Rows are points. Any point is a mix of the corners, with weights that add up to 1. It lies inside the corners' shape when no weight is negative. Say inside or outside, and name the corners with a negative weight.

Corners:
(1): [-0.35 -0.01]
(2): [0.05 0.27]
(3): [-0.07 -0.53]
Points:
[ 0.08 -0.08] => outside (1)
[-0.16  0.17] => outside (3)
[-0.09 -0.46] => inside
[-0.08 -0.48] => inside
[ 0.02 -0.18] => outside (1)
[-0.23 -0.46] => outside (2)

Corners:
(1): [-0.45 -0.09  0.37  0.02  0.20 -0.30]
(2): [ 0.88 -0.10  0.07  0.08  0.00 -0.07]
(3): [ 0.02  0.05 -1.15  0.06 -0.08 -0.34]
(4): [-0.07 -0.33  0.29 -0.13  0.10  0.01]
(5): [-0.65 -0.05  0.01  0.06  0.09  0.05]
(6): [ 0.00 -0.14 -0.01  0.15  0.50 -0.18]
(7): [-0.40 -0.24  0.29  0.22  0.00 -0.07]
Points:
[-0.05 -0.08 -0.33  0.18  0.25 -0.11] => outside (1, 4)
[ 0.05 -0.15  0.25  0.08  0.17 -0.11] => outside (3)
[-0.29 -0.13  0.11  0.15  0.17 -0.16] => outside (4)
[-0.27 -0.20  0.24  0.08  0.08 -0.12] => inside

Corners:
(1): [ 0.13 -0.17 -0.42 -0.29 -0.16 -0.27 -0.28  0.27 -0.13  0.15 -0.18]
(2): [-0.39  0.33 -0.01 -0.26  0.46  0.45 -0.59  0.31  0.02  0.33  0.69]
(3): [ 0.48  0.19 -0.18 -0.04  0.01  0.58 -0.76  0.38  0.07  0.52  0.23]
(4): [-0.16 -0.29 -0.31  0.03 -0.02  0.15  0.28  0.56  0.04  0.39 -0.43]
(5): [-0.03 -0.14  0.42 -0.02 -0.07 -0.23  0.72  0.00  0.31 -0.08 -0.46]
(6): [-0.16 -0.29  0.13  0.38 -0.13  0.00  0.30 -0.15  0.09 -0.70 -0.45]
(7): [-0.36 -0.02  0.13  0.26 -0.61 -0.48  0.43  0.19  0.14 -0.34 -0.48]
(8): [-0.02 -0.16 -0.56  0.02  0.15  0.17 -0.34  0.04  0.10  0.50  0.23]
(9): [-0.06 -0.02  0.26  0.19 -0.37 -0.30  0.84 -0.25 -0.29 -0.46 -0.30]
(10): [-0.02 -0.03  0.30  0.36  0.09 -0.38  0.67 -0.19 -0.42 -0.26 -0.53]
(11): [ 0.09  0.43 -0.24 -0.22  0.30  0.61 -0.59  0.10  0.17  0.39  0.14]
(12): [-0.18 -0.28  0.43 -0.25 -0.11 -0.12  0.12 -0.16 -0.08  0.12 -0.38]
Points:
[-0.08  0.08 -0.02 -0.07  0.01  0.02 -0.01  0.16 -0.06  0.15 -0.01] => outside (6)
[ 0.01  0.09 -0.02 -0.04  0.01  0.09 -0.10  0.07  0.02  0.09 -0.06] => outside (4)
[-0.04 -0.03 -0.15  0.03 -0.04  0.00 -0.06  0.18  0.08  0.04 -0.12] => outside (9, 12)
[-0.07 -0.02 -0.05  0.01 -0.03  0.01 -0.12 -0.04 -0.04  0.03 -0.02] => outside (4, 5)
[-0.19  0.21  0.34  0.10 -0.17 -0.01  0.08  0.06  0.06 -0.19 -0.06] => outside (1, 4, 8)
[-0.11 -0.13 -0.09 -0.07 -0.03 -0.07  0.03  0.07 -0.01  0.09 -0.16] => outside (3)
[ 0.00 -0.03  0.18  0.05 -0.19 -0.27  0.40 -0.08 -0.17 -0.07 -0.19] => outside (4, 6, 11)

Corners:
(1): [ 0.53 -0.04 -0.39  0.00  0.11  0.41 -0.09 -0.04 -0.41  0.03 -0.32  0.41
 -0.16  0.18  0.18  0.15 -0.63 -0.03 -0.09 -0.36]
(2): [ 0.31 -0.16 -0.09 -0.46 -0.01  0.18  0.44 -0.22 -0.35  0.33 -0.16  0.05
  0.07 -0.53  0.08 -0.13 -0.31 -0.08  0.11  0.35]
(3): [-0.21 -0.36  0.00  0.33  0.48 -0.29  0.60 -0.19 -0.44 -0.12  0.61  0.37
  0.01  0.01 -0.40 -0.06 -0.09  0.49  0.24  0.00]
(4): [ 0.52 -0.11 -0.02 -0.14  0.42 -0.02 -0.20 -0.29  0.04  0.13 -0.32  0.09
 -0.24 -0.23 -0.29  0.00 -0.24  0.15  0.13 -0.29]
(5): [-0.14 -0.61  0.38 -0.27 -0.43 -0.21  0.56  0.43 -0.03 -0.07 -0.15  0.04
  0.15 -0.41 -0.27  0.15 -0.06 -0.46 -0.22 -0.11]
(6): [ 0.19 -0.23 -0.35  0.07  0.47  0.03 -0.11  0.23 -0.24 -0.05  0.70  0.17
 -0.58  0.00 -0.39 -0.24  0.65  0.34 -0.29  0.30]
(7): [ 0.08 -0.11  0.36  0.10  0.08 -0.07  0.28 -0.41 -0.04 -0.48  0.04  0.31
 -0.08  0.16  0.38  0.20  0.14  0.56 -0.14 -0.51]
(8): [-0.09 -0.16  0.05 -0.34  0.23  0.29 -0.09  0.65  0.03 -0.10 -0.18  0.28
  0.06 -0.51 -0.18  0.00 -0.20 -0.05 -0.24  0.31]
(9): [ 0.06  0.02  0.08  0.05  0.09 -0.43 -0.14 -0.26  0.15 -0.18  0.36  0.00
  0.13  0.32  0.25  0.26  0.29  0.34 -0.15 -0.35]
(10): [ 0.28  0.21  0.17  0.39  0.37 -0.26 -0.08  0.02  0.21 -0.28  0.98  0.15
 -0.42  0.32  0.21 -0.37  0.08  0.60  0.32 -0.38]
(11): [ 0.07  0.26  0.31  0.39  0.00 -0.17 -0.31  0.05  0.07 -0.15  0.77  0.01
 -0.51  0.52 -0.14  0.00  0.28  0.03 -0.12 -0.05]
(12): [ 0.32  0.00 -0.49  0.60  0.12 -0.04 -0.10  0.03 -0.06 -0.18  0.07  0.34
 -0.44 -0.21 -0.38  0.22  0.34  0.08  0.22 -0.03]
(13): [-0.06  0.10  0.40  0.32  0.22  0.19  0.07 -0.33  0.55 -0.22  0.74 -0.32
  0.49 -0.01  0.29  0.30  0.14  0.30 -0.50 -0.44]
(14): [-0.18 -0.23 -0.63  0.19  0.30  0.53 -0.16 -0.14 -0.05  0.28 -0.41  0.75
 -0.54 -0.11  0.07  0.01 -0.26 -0.03 -0.11 -0.28]
(15): [ 0.53 -0.11  0.00 -0.10  0.22  0.13  0.08 -0.13 -0.06  0.04 -0.65  0.36
  0.33 -0.60  0.21 -0.05 -0.51 -0.41 -0.10  0.03]
(16): [ 0.04 -0.21  0.00 -0.06  0.31  0.11  0.58  0.41 -0.27  0.48 -0.55  0.12
 -0.10 -0.28 -0.15 -0.23 -0.40 -0.16 -0.08 -0.23]
(17): [ 0.22 -0.01 -0.23  0.00  0.20  0.38 -0.25 -0.04 -0.52 -0.32 -0.20  0.17
 -0.15  0.14 -0.27 -0.56 -0.09 -0.21  0.22 -0.39]
(18): [ 0.33 -0.34  0.11 -0.22  0.21  0.08  0.28 -0.03  0.04  0.02 -0.30  0.11
  0.18  0.05 -0.05 -0.20 -0.19 -0.12  0.27  0.22]
(19): [ 0.32 -0.03  0.25  0.61 -0.18 -0.39  0.19  0.04 -0.22 -0.11  0.51  0.03
  0.15  0.14 -0.18 -0.46  0.12  0.73  0.22  0.03]
(20): [-0.27 -0.55  0.24  0.21  0.13  0.02  0.04 -0.34 -0.01 -0.08  0.29 -0.11
  0.34 -0.14  0.64  0.52  0.02  0.17 -0.16 -0.21]
(21): [-0.15 -0.45  0.02  0.06 -0.21  0.00  0.57  0.15  0.01 -0.15 -0.34 -0.11
  0.00 -0.61 -0.08  0.03 -0.55 -0.25 -0.37  0.31]
Points:
[ 0.09 -0.17 -0.15  0.21  0.23  0.00  0.03  0.15 -0.25 -0.04  0.21  0.31
 -0.19  0.08 -0.18 -0.17  0.08  0.13  0.07 -0.05] => outside (2, 4, 7, 13, 21)
[ 0.12 -0.16 -0.11  0.08  0.21  0.09  0.07  0.00 -0.15 -0.06 -0.04  0.23
 -0.17 -0.11 -0.05 -0.09 -0.12  0.10 -0.03 -0.03] => outside (5, 13)
[ 0.19 -0.13  0.05  0.07  0.13 -0.02  0.13 -0.06 -0.11 -0.08  0.02  0.13
 -0.01 -0.15 -0.01  0.00 -0.13  0.08 -0.06 -0.11] => outside (14, 18)
[ 0.08 -0.17 -0.03  0.06  0.15 -0.01  0.17 -0.04 -0.20 -0.01 -0.17  0.23
 -0.10 -0.01 -0.09 -0.01 -0.16  0.13  0.09 -0.06] => outside (5, 6, 10, 13, 15)
[ 0.11 -0.18  0.09  0.01  0.06  0.06  0.23  0.08 -0.12 -0.05 -0.01  0.08
 -0.01 -0.16 -0.09 -0.03 -0.21  0.02 -0.01 -0.04] => outside (6, 9, 14, 15)
